Rows are points. The last column is the point's height on a tilted bowl or saddle (a function of degree 2), plus a little noise. Count its main directions that bend up, bend down and stay straight.

Points:
[[  6  10  73 -26]
 [-53 -76  12 -14]
 [  2   2  -2  11]
 [ 13  31  49   3]
 [ 44  -1  22  48]
 [ 12 -22  -1   9]
 [ -1  -6  40  -4]
 [-12 -67  22  -4]
 [  0  -1 -26   4]
 [ 24  29 -55 -22]
 [ -7  29  84 -77]
 [ -5 -31  36  -3]
 [-41 -10  38 -41]
 [  3  -7  36   3]
 [ 56   6  43  78]
 [-19  10  30 -16]]
Directions: 1 up, 1 down, 1 straight

Points:
[[-51  34 -69   3 -47]
 [-42 -71 -28   7 -45]
 [-32 -58  -4  -6 -26]
 [ 28  11 -23   1 -13]
 [ -3  -7  -5 -39  -9]
 [-19  28 -11  28 -19]
 [ 22 -51   0  40 -42]
 [ 19  34 -53 -23 -21]
 [ -1 -33 -15 -33 -13]
 [  0 -48 -14  35 -31]
 [-24  20   6  30 -20]
 [ 21   3  81 -11 -62]
 [  9   6 -15   4  -7]
 [-61 -95 -14  -9 -75]
 [ -3  59  39 -19 -44]
 [ -1 -14 -53 -27 -15]
 [-22  10  44 -10 -24]
 [ 14  76  10   4 -46]
 [ 24  -5 -18 -47 -17]
 [ 51 -23  14 -28 -36]
 [ -8  29 -31  11 -14]
 [ 39 -28  18  33 -39]
 [ -6   2  30  30 -22]
 [-45  -8  42 -16 -29]
 [ -5   8 -24  61 -41]
 [ 12  11 -12 -22  -7]
 [ -8 -40   9   0 -14]]
Directions: 0 up, 4 down, 0 straight

Points (41 x 7):
[[-20  14  13 -37 -25 -40   4]
 [-21  47 -35 -39  18  19   9]
 [ 50  12  26   5 -34 -17 -12]
 [ 21 -35 -23  26  13   4  18]
 [ 48  10  26   4 -53  33 -13]
 [  4 -34  16  55 -30 -61  39]
 [ 11 -20 -21  26 -12 -41  17]
 [ 42 -17  26 -61 -18  22 -17]
 [ 92 -19   0  23 -68  24  -3]
 [-38 -42  24  21  -2  46  -2]
 [ 13  32   6   2  32 -46  15]
 [-53 -29  90 -37 -67   2  95]
 [ 17 -17   7  -8  38 -38   8]
 [-23 -57 -20 -47 -36  17   2]
 [-21   0  44  31  12 -32  18]
 [-17 -12 -12   6   1 -17   3]
 [-26 -35  33   8  82  46 -56]
 [-27 -19  19  32 -20  55   2]
 [ -3   6  19 -37  40  19  -8]
 [ -2  52 -49  -4  23 -28  -2]
 [ 10   0  46  66 -25  74  -2]
 [-19 -57 -19  29  74   0 -35]
 [ 33  36 -20  15  25  49  45]
 [-10 -35  26  10  12  -4  -1]
 [ 16  16 -31  13 -50  21 -22]
 [-27  36  44   8   5 -32  18]
 [ 27 -32 -43  18  35  -2  27]
 [-27 -41  53  22   0  33  -2]
 [-91  27  24  15 -13  35  38]
 [-46  24  -6 -12  -1 -24  14]
 [-21 -23  13  -1 -82 -12 -14]
 [-34 -25  14 -13 -27 -69  52]
 [-52 -52  10 -26  -4  12   9]
 [-32  24   3 -16 -32  -9  -1]
 [ 11 -23   5  26  26  13   5]
 [  6 -38  22  -3  45 -37   5]
 [ 13   1  41  55  24 -17  21]
 [-27  38 -30 -25  73 -18 -18]
 [-20 -10  40  -8 -18 -14  13]
 [ 95  13   5 -19  -3 -60  27]
 [  1   0 -68 -21  30 -39   8]]
Directions: 3 up, 2 down, 1 straight

Points, 43 rows:
[[ 15  -4 -14  21 -30  13  31]
 [-34  60  -5  -7 -45 -26  67]
 [ 15 -20 -13  22  21 -44 -24]
 [ 34  14  18 -54   2  -7  28]
 [-35   3  46  24 -10   5  -9]
 [  9 -17  -8 -57  16  -8  26]
 [ -3 -26  13 -11  19   9  21]
 [ 24 -29 -14  -8  23 -18   1]
 [  9 -38  84 -12  25 -55 -57]
 [ 16 -41  34 -15   1  40  43]
 [ 26 -49  48   2   2 -42 -77]
 [  9 -29 -43 -14  31  -2  37]
 [-18 -47   3  55   0  37  49]
 [ 57 -41  -1  -5 -51  17  36]
 [ 28 -32  16  -1 -37 -14 -18]
 [-28 -29  22  -5 -18  11  12]
 [ -1  24 -35 -11  11  -1  34]
 [ 26 -23   3 -48  43  -9  18]
 [ -2 -21   8  -1  41 -47   0]
 [ 52  24  -2   2  56  17  46]
 [ 21   1  14  16 -19   2  21]
 [ -6  18 -16  18  14 -24  30]
 [ 11  -9  -5 -12 -16  -7  14]
 [ 33   1 -55  -4 -14 -20  17]
 [-39  -3  12 -17   1 -13  20]
 [ 25   6  -4 -38  13  24  30]
 [-19  60   8  17 -15   1  34]
 [ 23  17   2  27   2  64  33]
 [ 22  42  32  -7   8 -25  56]
 [ 27   8  18  10  95  -2  23]
 [  2  12  54 -47  31 -21  24]
 [-10  25 -59  22  -2  38  15]
 [ 14 -56 -18  40   1 -18 -16]
 [ 48 -41  13  12  -2   9  17]
 [-42 -28  -5  42  22  10  22]
 [ 25 -46   8 -42 -26  -9  -6]
 [-11  35  20 -24  14 -30  51]
 [-33 -10   9  17  11 -14  14]
 [ 28  21 -55 -10  32 -19  43]
 [ 15   7  -4   7 -20 -31   9]
 [ 59   1 -15  19 -23  20  63]
 [ 16  12   4   8   6 -37  14]
 [  5  -1  -6   5  40  42  18]]
Directions: 2 up, 1 down, 3 straight

Points, 75 rows:
[[-43 -29 -52   8   7  16 -25   0  21]
 [-40  29 -70 -14   8  28 -18 -25  43]
 [ 44  -3  -8  -9  15  36  -1 -75  29]
 [ 20 -26   1 -49 -45 -82  -2   5  24]
 [ 52  44  -9 -55  38 -17 -23  -7  16]
 [ 55  30  -5  34 -18   5 -71 -13   1]
 [ 12 -32  18  -5   7  24  -3 -59   7]
 [-36   4  26 -22  26 -24 -80  19   7]
 [-44 -10  17 -49 -22 -31   0 -33  28]
 [ 11 -54   8   8  33 -33  33 -56  37]
 [ 15  24  10  -6  19 -24  47  -7   9]
 [-19  16 -61   9  15   3  30  64  29]
 [ 27  -5   2 -45 -18 -40  34  20  24]
 [ 16   2  27 -52 -57  14  15 -29  39]
 [  8 -21  14   3  12 -46 -20   8  -7]
 [-19 -10  19   7   6 -14   3 -42   2]
 [ 12  -2  12 -39  11  18  -9 -41   7]
 [-79  -5 -30  49  10 -38  27 -31  26]
 [-48 -14 -40   4 -22  -6   0  52  26]
 [ 29 -28 -55 -19  -9 -18   8  39  24]
 [  5  15 -43  38 -23   4  20 -49   3]
 [ 51  63 -46 -10  36  16  12   2  41]
 [-36  28 -15   0 -46 -47 -33  21  -9]
 [ 56  50   7 -12  41 -60   3 -18 -10]
 [  7   5   5  -6  20  -8 -54 -33  -6]
 [-18  15   3   3   0  15 -51  75  51]
 [-30  15   2  -6  20  -5  21 -14   0]
 [ 17  12  24 -11  11  26 -27 -54   6]
 [-48  18  -5 -26  23  16  22  -5   7]
 [ -5 -71  36  91 -17  27   0  -3  34]
 [-69 -30  13 -50  26  -7  11  -7  32]
 [-34  71  42  -2  -2  -7  26  -9  22]
 [ 12  -4 -13  26  30   1  -5  -6  -5]
 [ 17 -16 -13 -15 -26 -16  -5   4   1]
 [ -2  60  11  21   3  24   7  -8   7]
 [-31 -29  24  17 -56 -36  54  15  56]
 [-51 -28 -19 -24   0 -34 -11  69  59]
 [ 13 -69  34 -23  11 -12  23   2  21]
 [ 43 -57   5  13  14  50   2  64   7]
 [ 67 -31 -41 -28  31  16  29 -12  25]
 [  9 -36  39  62 -27  68  -4 -63  36]
 [-21  19  11  30   4 -13  29 -23  -1]
 [ 18  -3   1  41 -40 -23  10  10   3]
 [-67  35 -41  34  46  55  45  -8   4]
 [-14  68  24   0  84  28 -28  31  61]
 [  5  18  35  35   8 -26 -16  48   7]
 [-59   3 -19 -28  20  53 -21  26  29]
 [-30  33  28 -53 -14  32 -41  13  33]
 [-10  20 -12 -34 -18 -42  40 -29  14]
 [-47 -22  37  12 -41 -49  12  -4  40]
 [ -6 -50 -44 -22  38 -21 -19 -10  39]
 [ 18   5  14  70  58  -1  -4  14  15]
 [ 16 -27   4  39  -1 -45 -33 -34  -5]
 [ 11  43 -48  -7  46  -4   1  -2  31]
 [-15  -2 -38 -39 -14  53   7  18   6]
 [  9  11 -29 -78   4  -1 -45  -8  39]
 [ 18  62 -20  64  46  -9 -36  10  23]
 [ -7  77 -14 -17  65 -13 -59  59  71]
 [ 50 -95  40 -13 -46 -26  36 -15  95]
 [ 22  14   1  14  26 -44 -50   9 -27]
 [ 28  66  13 -40  23  38  53 -10  32]
 [-49 -36 -18 -47 -24  37  20  16   4]
 [-20  -2  22   9  53  25 -56 -11  11]
 [ 80 -13  50 -33  13 -11  11  10  19]
 [  5 -47  -7 -15  31  -4 -13 -13   8]
 [ 17  52  -1 -18   0  -1   6  21   3]
 [ 42   5  14  26  15 -54  62 -40  38]
 [ 18 -47 -44  60  -3  -6  -7  41  22]
 [ 30   2 -17  16 -76  -2  16 -36  26]
 [ 10  18   6  19 -54 -48  40   1  12]
 [ 28  66 -39  70 -26  51  37  -7  25]
 [ 26 -13  -1 -40  20 -44  12 -43  22]
 [ 56 -25  -1 -55  65   5   9  60  60]
 [ -5 -33 -94 -11 -15  20   9 -11  18]
 [  0  90 -23 -13  22 -15  10  11  21]]
Directions: 6 up, 1 down, 1 straight

Points, 60 rows:
[[  2  43 -37  30 -36  35  23 -19  44]
 [-14  -6  30  59  -6   0  19  11  32]
 [-65  43   6  60 -36 -32  24  48  68]
 [ 29 -49   8 -18 -20 -31  28  31  23]
 [-21  24  34 -79  48 -40  29  18  37]
 [-33  66 -20  18 -10  61 -46 -25  50]
 [ -5  -2 -10  20 -34  50   4  51   6]
 [  7 -15 -74 -55  23  45  32  -3   2]
 [ 20 -23  13 -58 -46  28  47   6  28]
 [ 52  53  28  22  -7   4  48 -40  29]
 [ 42 -11  26 -11   3 -14  -5   5  11]
 [  3  69  39 -22  19  42 -41  -3  53]
 [-47   5  -6 -25 -27 -30 -26  -1  40]
 [ 42  59  57 -29  26  18  22   7  50]
 [-21 -24  71  -5  15  21  58 -48  26]
 [-33  21  43 -33 -42 -84   1 -23  38]
 [-35  19  34  63 -46 -12  23  37  50]
 [ 32   7  -4 -50 -35 -12   7   7  12]
 [ 41  -3 -22  42  11 -44  -3  12  39]
 [ -5 -22 -24 -12  28   6  -3 -15   7]
 [-13  26  22 -16  50 -24 -18 -18  13]
 [-17  59 -29  38   7 -54  18  28  50]
 [-37   5   4  -3  31  38  -3  20  12]
 [  1 -38 -32  -1  -8   3 -18  22  18]
 [  1  22 -15  41 -15  33   6 -37  27]
 [ 36  14  12 -23  -7   9 -41  23  11]
 [ 42  27  -9 -27  -4  38 -11 -27  24]
 [ 31 -10 -13 -13  15  58  -8 -40  13]
 [ 22   3  -9  52  28  16 -19  18  30]
 [-14  29 -18  -3 -12 -42   0  13  25]
 [-14  28 -26 -19  18  31 -26  18  21]
 [ 16  -4 -58 -23  -1 -43  23  20  27]
 [ 30   7 -67 -12  19  75 -12   9  21]
 [ 33   4  48   3 -41   2  -5 -29  34]
 [ 26 -18  -7 -20 -11   5  24  46  11]
 [ 40 -41 -20  16   7  -5  16 -56  18]
 [ 13 -17 -17  46 -11 -95 -34 -62  75]
 [ 21  21  37  -7 -12  33   7  67  14]
 [  5  -1  29   6  18  14   7  13  12]
 [ 40  51  38 -14  32 -51   2 -29   8]
 [-33  32  -2   9  -6  -6 -34  31  23]
 [ 13 -33 -13 -37 -21  49  -5 -57  18]
 [-23 -45  -8 -88 -47 -81  -3  25  65]
 [ 22  13  42  44  47 -37  -3  -5  25]
 [ 11  28  -9  56  -5 -12 -33 -79  58]
 [ 11  31  23  32  -2  26 -18 -24  23]
 [-39  17  -1  48  20  10 -13 -23  16]
 [-20 -34 -16  41   4  31 -15   5  25]
 [  5 -39 -16  41  -9   8   4 -29  36]
 [ 14 -14   0 -11  17 -15 -14 -47   9]
 [  2  29  40   2   1  -2 -37   0  20]
 [ 24  -2  56 -11   6 -28  -5 -33  16]
 [  5 -70  39 -44 -52  38  60  15  68]
 [ -2  38  -8 -38 -19   7  45  23  29]
 [-19 -22   0  49  40 -36 -13 -17  36]
 [-26  47  21  -3   7 -30 -29  42  27]
 [-25 -79   0 -29   5  22  30   9  33]
 [  4   3  57 -16 -24  22  -2  25  21]
 [ 62 -44 -26  18   0 -20 -41  26  33]
 [-25  39   5 -48   1  35 -41 -22  43]]
Directions: 5 up, 1 down, 2 straight

Points (71 x 9):
[[ 47  -6 -38   9  -6  12 -44  14 -14]
 [ 15 -32   9  24  -9 -21   1 -21 -20]
 [ 33 -48 -15   9 -14  -2  50  26 -79]
 [-20  -9  34 -22 -23   4 -40   4 -18]
 [ 21   1  61 -16  18  95  20  21 -40]
 [  3 -38  -2  -6   8  14 -13  16 -20]
 [ 16 -17  25  15 -39 -13  -2  21 -35]
 [-46   5 -39  14 -31  16  10 -70  11]
 [  8  16   5  -7 -11  18 -34   1  11]
 [ 29  18   6  38   6  15 -16  -4 -14]
 [  7  16  19  53 -16  -7  33 -33  -8]
 [-30   0  19 -35  -6  27  53 -18 -27]
 [  5 -60 -20  57  31 -29  24 -34 -78]
 [ -6  -6 -50  13  45 -17  24  -5 -36]
 [-26 -42 -11 -35 -13 -31  27  -7 -49]
 [-29 -16 -10 -18  27  35   9 -19  -1]
 [-39 -28 -19   8 -57  40 -16  19 -24]
 [-21 -20  19 -37   3  21   2   1 -12]
 [ 36  11  -9 -11 -54 -31   3 -10  -4]
 [-27  24  32  -1  46   2  18  16 -36]
 [-45 -40  76 -12  16  22 -27   4 -62]
 [ -1  30 -14  11   8  -9 -25  33  -4]
 [ 15 -14   7  -3 -16 -12 -35  24 -20]
 [-33 -21  -5 -12  31  19 -38  39 -26]
 [-12 -28  55  49  20 -55  16 -70 -25]
 [-28 -13 -11 -30 -14  35  21   0 -10]
 [ 43   5  49  14  46  21 -22  58 -92]
 [-12  -7  -8  -3  28  -6 -13 -32   7]
 [ 83   5  64 -29  36 -18  12 -57 -40]
 [ 30  70  15 -14 -42  11 -17  -4  -1]
 [ 48  13 -36  25 -28 -20  25  50 -48]
 [ 13  51 -21 -43 -15 -50 -22  49  -8]
 [ 11  28   3 -46  52  -6  -1  -2 -15]
 [ 42  -4 -51   5  26  32 -23 -15 -12]
 [ -4  24   9 -20 -44 -26  22  11  -7]
 [ 18   6  41 -17  -2  45 -30  -3  -1]
 [  0 -50  23  -5 -43 -36  -8  23 -68]
 [-34  28  11 -22 -13  49 -22 -19  11]
 [ 52  36 -45   7  38 -58 -17  19 -53]
 [ 26 -32 -14  -6  31  60 -46  26 -14]
 [ 21  19  20 -12  -9   6 -35 -26  12]
 [ -1  -9 -24 -40  14   5 -25 -20   3]
 [ 39  -7  26  18 -31  33 -25 -12 -10]
 [ 33  22 -27  58 -46  55   2  31 -54]
 [-65  23 -22  36 -55   9  58   1 -34]
 [-80   8  23  19 -17  55  34 -25 -32]
 [ -4  14  49 -11 -44   3 -38  -2 -21]
 [ 32  35 -43  31  -4 -10   9  24 -18]
 [-41  -3 -44 -24  -1   4 -57  -8   2]
 [ 39 -33 -21  53  -6  28 -20  40 -67]
 [-41 -26  20   7  15 -10  -6  -8 -19]
 [-26 -12  32 -12  37 -10   0 -21 -16]
 [ 42   3 -39 -15  -2 -48   6 -12 -21]
 [  8  49 -42 -49 -38  22  21  -3   3]
 [ 29  29 -13 -36  18 -58 -19   5 -21]
 [-26   9  36   5  -6  34 -53 -25  -2]
 [ 26   4 -19   3  47  28  -4  -5 -11]
 [ 17 -19 -64 -29  20  -9 -38  21 -22]
 [-12 -19  36  14  18   6  18  37 -59]
 [ 50  11   3   8 -10 -38  11   1 -25]
 [ 23   6   6  55  13  13  52  13 -71]
 [-50  -3  32  -1  20 -19   2  19 -40]
 [  2 -26  -6 -23   3 -41  17 -23 -27]
 [-14 -25 -16 -18 -35  26  -7 -51   2]
 [-11  -3 -45  21 -29 -23  -6 -37  12]
 [-33  28  64  59  32 -39  17 -17 -54]
 [-29 -22   4 -24  29   6   0  24 -28]
 [-25  28  32 -19  29  14 -48 -19  -3]
 [ 24  11 -54  33  30  15   2   3 -26]
 [ 58  -7  14 -33 -16  22   3  44 -30]
 [ 37  55 -40 -12 -41  15   6  -6   9]]
Directions: 0 up, 6 down, 2 straight

Points (66 x 9):
[[  1  -1   1  22  15  -2  -8 -11 -10]
 [  6 -12 -44  -9   2   2   2  16 -18]
 [ 11  12   0  33  44 -12 -41  26 -34]
 [-12  34   6  -2  15  17  21 -18  -7]
 [ 55 -47   9 -33  -9  12 -15  -8 -42]
 [-26  28 -47 -55  -7 -13  49   8 -36]
 [ 52 -32  -5 -17  10  -7  20 -12 -27]
 [  6 -34   6 -32 -38 -18  -2 -15 -41]
 [  8  27   8  -2  -7   9 -47 -13 -17]
 [-16  17  51  30 -39  21  23   8 -44]
 [ 38 -52 -10 -49  53  52  37  24 -43]
 [-26  -2 -11  32  45   5  -2 -24 -18]
 [ 67  38 -70  20  -2 -16  37   2 -71]
 [ 22  -1   5  44 -16   8 -12 -29 -24]
 [ 24  47   0  30 -48   0  -1   6 -54]
 [-29  36  28  35  53  13   9  37 -14]
 [ 44 -13  -6  14  -7 -10   8 -38 -23]
 [-13 -10  32  16   0   7  64  22 -31]
 [ 44  33  18 -28 -30 -45 -11  16 -43]
 [ 37 -19  17 -26  -4  54  15 -20 -19]
 [ -9  21   3  21 -46   6 -17  34 -33]
 [  2   8  16  56  22  -1  38  39 -25]
 [ 32  -7  -2 -28  18  40   6 -23  -7]
 [ 18  25  15 -52  18 -28   1  40 -29]
 [-26 -47  12   0  11   4   2 -24 -33]
 [-35  -2  21  30   3 -36   8  18 -29]
 [ 22  17  17  11   5 -36 -49  13 -37]
 [ -8 -21 -42 -58  14 -17   2  -7 -40]
 [ 26 -23  19 -37 -34 -17  -3 -20 -37]
 [  7  -1   0 -50 -14  -3 -13  61 -28]
 [-25  21  63  24 -39  45   2  -7 -41]
 [-38  -2  25 -82  29  -9  28  35 -29]
 [  2  16  -7  -6  -5   9 -51  19 -20]
 [-28  21 -13  -4  33  43  68  33  -4]
 [  2 -50 -49 -14 -12 -24  19  35 -36]
 [-18   5 -10  37 -16  -1  16  -4 -20]
 [ -1   4   1  20  -8 -63 -24  11 -37]
 [ -2 -17 -55 -28  -9  50  -9 -41 -48]
 [-13   6  24  -9  -4 -32 -11  -8 -23]
 [  6  -6  -5  -5  20  37 -22  23  -5]
 [ 44 -10 -49  -4  57  -7 -46 -51 -52]
 [  4  -2  64 -16 -21 -23   7 -29 -45]
 [-36 -15 -38 -26  15 -13 -49  -3 -37]
 [-27  16  15  -6  -2  17 -13 -32 -12]
 [-29  39 -24  -6 -16  25  -2  24  -8]
 [  4  30  15  -5  -1  -6  42 -38 -32]
 [-27   2 -47   0  36   8 -50  20 -31]
 [-19  20  34 -31   6   3  40  16 -14]
 [-43 -24  31  57  34 -25 -31  35 -38]
 [  6  -7  12  -3  17 -75 -17  18 -48]
 [ 17  17   7  -1 -17  36   1  25 -16]
 [-11 -10 -48 -28  -1 -36 -21  27 -29]
 [ 30  34   5 -25 -26 -16   2  -1 -25]
 [ 12   8 -29 -17  16   6  28  -4 -16]
 [  4 -29   1  23 -19 -22  39  21 -32]
 [  6 -22 -28  -1  50  -7  13 -17 -27]
 [-10 -50  32  61 -24   2 -71   1 -61]
 [-17 -45  26 -17  23 -26 -24  -4 -42]
 [ 11  -9  31 -17 -36  27  14   4 -32]
 [ -5  42 -60 -45  12 -70  22 -23 -72]
 [ 10   5  -9 -54  -4 -22  19  -4 -23]
 [ 10  33  34  -6  21  33 -65  -9 -15]
 [ 18   8  95   1  23   3 -32  21 -48]
 [ 14  10 -11 -34 -11 -26   5  43 -25]
 [ 43  27  18  11  -4  42  12 -16 -14]
 [-27 -13   3  43   1 -13   5  48 -15]]
Directions: 0 up, 5 down, 3 straight
